Each row is a point. The last column is the point's height on a tilted bowl or saddle (a function of degree 2), plus a little noise. Count its main directions that bend up, bend down and stay straight.
(in the rows, 128 means zero)

Points, 10 rows:
[[ 77  75 125]
 [111 119 124]
 [128 161  95]
 [ 91 100 131]
 [ 96 173 132]
 [112 184 117]
 [157 165  50]
 [158  97 141]
 [150 179  53]
 [186 101 120]]
Directions: 1 up, 1 down, 0 straight

Points, 17 rows:
[[132 226  99 166]
 [144 163 156 160]
 [ 94 107 113 134]
 [126 119  96 132]
 [140 112  92 136]
 [179 233 163 222]
 [130 158 120 140]
 [ 99 125 114 132]
 [149 130  72 138]
 [177 120 157 169]
 [135 152 124 141]
 [141 151 131 146]
 [147 167  65 141]
 [142 133 153 152]
 [186  91 132 166]
 [215  85 154 195]
 [158 140 179 172]]
Directions: 3 up, 0 down, 0 straight

Points:
[[ 83 187 103 101 183]
 [143 164 155 131 111]
 [117 132 140 163 113]
 [119 108 121 123 147]
 [136 122 122 167 116]
 [172 136  83 216  58]
 [162 112 136 114 137]
 [129 128 139  81 144]
 [162 149 113 171  97]
 [ 96 134  89 175 108]
 [178 147  96 123 133]
 [167  96 116 132 147]
 [144 152 211 171  50]
 [141  60 130 133 174]
 [164  49 103 110 188]
 [143 132 163 177  88]
 [118 172  68 166 119]
 [217  73 179  39  95]
 [110 183  76 169 119]
 [165 139 126 195  73]
 [131  93  97 141 148]
 [156 122  94 131 140]]
Directions: 1 up, 2 down, 1 straight

Points:
[[ 99 115 178 125  98 172  66]
 [117 115 134 143 167 164 115]
 [135 196 162 131 150  96 121]
 [148 109  81 115 128 125 115]
 [133 104 101  98  87 130 120]
 [150 126 191 143 125 135  91]
 [ 86  76 162 103 149 131  72]
 [118  77 142  74  56 134 104]
 [118 129 131 115 153 132 117]
 [ 67 149 123 151  60  94 184]
 [ 80 107  75 168 111 117 109]
 [171 150 202 177  79 106  81]
 [118 100 107 106 142 113 111]
 [190 169 134 147 151  90 119]
 [110 191 127 105 188 109 128]
 [ 82 144 102 115 123 121 136]
 [117  89 135  96 106 155  86]
 [118 148 110 155 102  96 145]
 [131  61 123 119 107  99 123]
 [104  92  67 223 151  93  45]
 [ 78 139 131 150 190 134 138]
 [ 73  83 179  72 145 122  46]
 [148  66 102 180  79  84 123]
 [108 147 170 127 101 126 115]
 [ 95 115 183 114  82 112 102]
 [142 126 123 103 160 115 117]
 [ 99 135 131 179 127  67 117]
 [227 105 107  48  91 128 123]
 [100 169 150 210 145 160 119]
 [ 92 113  88 158 114 135 109]
 [134 180 199 130 154 154 103]
 [158 159 207 144  86 148  62]
 [113 168 215 140  82 100  97]
 [230 125 194 100 159 174 107]
 [143 121 137 132  61 153  96]
 [ 65 135 116 111 118  81 137]
 [117  78  72 153 136  70 101]
 [184 171 148 102 109 139  93]
 [115 122  83 183  64 120 120]
 [167 115 208  62 153 107  70]
 [125 109 194 209 164 121  55]
 [136 112 106 189  85 178  47]
 [ 96 113  66  98  91  86 143]
 [101 143 119 106 151 178 110]]
Directions: 2 up, 4 down, 0 straight
